Every row gives one point. The points of each table are mixes of a few directions, plus a little noise. Count the directions of each table, and those that both share. Where both have some left over, give the other angles between the two spaces (their principal angles), to ten degrees, smallest first.
In the rows, zero is written as 128.

First:
[[ 68  98]
 [ 70  94]
 [ 76  99]
 [173 150]
 [211 174]
 [147 139]
 [156 141]]
Second, 7 rows:
[[136 120]
 [153  95]
 [ 79 190]
 [176  66]
 [156  94]
 [ 70 202]
 [127 129]]
Directions: first 1, second 1, shared 0; angles 80

First, 5 rows:
[[ 14 189 176]
 [172 105 110]
 [137 123 124]
 [188  96 103]
 [129 128 128]]
Second (4 x 3):
[[114 118 122]
 [ 37  68  99]
 [175 158 143]
 [186 166 148]]
Directions: first 1, second 1, shared 0; angles 70

First:
[[132 186 182  77]
 [123  44  51 200]
 [128 141 141 116]
 [131 174 170  88]
 [126  94  98 156]]
Second, 8 rows:
[[ 85  70  74 144]
 [ 85 111 112 106]
 [110 198 192  50]
 [191 141 141 170]
 [ 62 130 128  70]
 [137  99 103 161]
 [174 174 172 125]
 [180  99 103 197]]
Directions: first 1, second 2, shared 1

First:
[[132 133 124 118 127 131]
 [150 162 103  85 125 143]
 [ 91  71 169 200 136 103]
 [106  96 153 170 132 115]
 [178 204  71  30 117 163]
 [108 100 150 164 131 117]]
Second, 6 rows:
[[179 115 168 116 123 102]
 [160 135 196 118 131 113]
 [165 103 145 101 121  94]
 [ 71 122   7 155 122 162]
 [ 79 153 172 109 148 134]
 [114 140  80 168 123 162]]
Directions: first 1, second 3, shared 0; angles 80

First:
[[165 115  95  76  81 116 165 171]
 [ 75 119 153 185 182 165  74   7]
 [ 98 121 132 163 143 137  99  60]
 [139 130 139 105 143 139 142 163]
 [136 150 126 141 101  90 134 173]
 [125 121 111 140 104 118 123 102]
 [158 138 141  79 139 135 160 215]]
Second:
[[150 156 111 127 126  98 205 205]
 [151 108 137 113 191 114  92 131]
 [119  84  88 126 100 161 118 143]
 [136 211 196 143 153  78 157  96]
 [107  76 113 127 110 174  61  86]
 [143 102 115 115 161 126 117 153]
 [ 93 164 139 152  58 143 148  87]]
Directions: first 3, second 3, shared 0; angles 30, 50, 60

First (7 x 9):
[[ 88 114 107 158   7  83 122  76 140]
 [164 139 146 112 165 161 112 146 131]
 [ 95 111 123 138 136 109 157 127 134]
 [154 182  88 111 150 118 113 141  59]
 [132  84 177 136 105 161 121 118 199]
 [ 93 106 130 134 185 115 173 144 132]
 [173 162 124 109 147 149  99 141 101]]
Second, 9 rows:
[[174 174 112 113 104 138  83 126  92]
 [150 130 146 116 164 156 122 147 135]
 [106  94 152 134 170 135 159 138 161]
 [ 85 130  90 150  50  73 137  91 108]
 [125 128 125 130 123 125 129 125 128]
 [149 145 124 120 125 139 110 131 115]
 [190 180 116 105 116 152  74 134  89]
 [131  92 176 121 216 170 153 161 175]
 [ 41  82 113 164  85  68 183  98 147]]
Directions: first 3, second 2, shared 2

First:
[[132 125 166 133 113 147  93 137 148 117 164]
 [120 116 155 146  94 130  89 124 140  99 158]
 [103 177  21  36 213 113 249 123  85 223  31]
 [133 132 199 150 113 120 118 162 102 121 161]
 [ 98 144  82  88 143 124 157 104 121 149 100]
 [144 120 133 124 121 159  87 134 173 123 146]
 [141 106 149 176  69  93  97 187 134  91 121]
 [175 106 130 167 153 139 128 111 135 119 131]
 [110 123 117 134 133 124 136  73 110 113 135]]
Second, 10 rows:
[[ 98 103  24 103  79 148  58  76 222  86 106]
 [138 129 139 132 144 135 135 122 122 135 135]
 [ 83 111  35 102  57 123  65 109 203  86  97]
 [116 148 185 137 110  80 168 202  61 144 120]
 [127 138 156 133 127 111 147 156  97 137 128]
 [142 152 217 147 153  96 188 191  42 161 139]
 [139 125 127 130 145 143 127 110 135 130 136]
 [141 113  91 124 147 166 103  73 173 120 135]
 [156 124 136 134 170 161 132  92 134 138 146]
 [141 138 171 138 149 120 157 150  89 145 137]]
Directions: first 5, second 2, shared 2

First:
[[144 132 149 148 169 162 140 165  74  97 137 140]
 [105 123 145  99 140 118 144 157  60 112 184 134]
 [175 132 170  88 173 102 124 173 117 100 105  96]
 [ 50 142  15 249  62 110  65  43 172 157 128 148]
 [147 107 139  83 147 117 188 131  97 119  87 134]
 [156 124 168  61 141  98 138 153 136 124 123 100]
 [136 159 166 145  76 167 163 150 203 123 130 121]
 [112 105  72 150 115 150  63  50 166 192 129 151]]
Second, 8 rows:
[[146 120 138 125 156 163  96 128 119 143 143 137]
 [ 84 146  88 151  60  57 189 113 156 102  84 115]
 [ 94 146 135  90  69  36 238 158 123  77  99  99]
 [160 113 141 132 178 195  60 122 117 158 158 146]
 [149 121 142 122 159 163  95 129 118 143 147 138]
 [152 115 131 143 170 186  63 115 124 158 149 145]
 [154 115 119 158 167 197  47 105 134 165 149 152]
 [ 87 148 124 100  62  30 237 151 129  79  94  98]]
Directions: first 6, second 2, shared 2

First, 10 rows:
[[143 161  95 155  98  85 118 155 157 130 136  95 113 164]
 [161 112 220  39 133 153 101  73 109 133 126 249 195 100]
 [128 164  78 127 127 113 134 158 142 128 124  81  91 164]
 [128  32 214 176 119 161 110  88 102 125 153 182 191  62]
 [ 90 114 111 168 147 136 129 133 116  99  99  68  88 154]
 [157 159 106 116 105 104 127 148 151 148 150 133 133 137]
 [114 170 133 105 132  96 150 103 138 132 102 167 141 105]
 [140 174 102 113 115  95 135 139 150 139 129 130 124 140]
 [140 118 130 128 124 137  99 140 125 113 128 103 112 173]
 [ 78  76  91 154 180 199 177 142  90 131 132  73  91  82]]
Second (9 x 14):
[[170 113 117 117 153 214  83 209 104 158 118  39  59 132]
 [101 113 122 163 145 138 139 131 117 120 112  97 110 113]
 [ 96 101  96 150 127 116 184 106 130 125 174 150 153 103]
 [146 140 122 167  75  63 109 125 160 110 160 132 152 179]
 [128 170 155  38 168 155 130 114 110 137  76 165 117 112]
 [161 143  96 144 106 124  92 181 144 136 141  67  93 178]
 [139  93 162  92 151 185 124 123 102 149 138 160 144  79]
 [110 154 181 137 102  47 119  58 150  93  95 204 179 138]
 [ 96 125 106 141 133 109 170 105 133 120 142 144 141 115]]
Directions: first 5, second 5, shared 4; angles 50
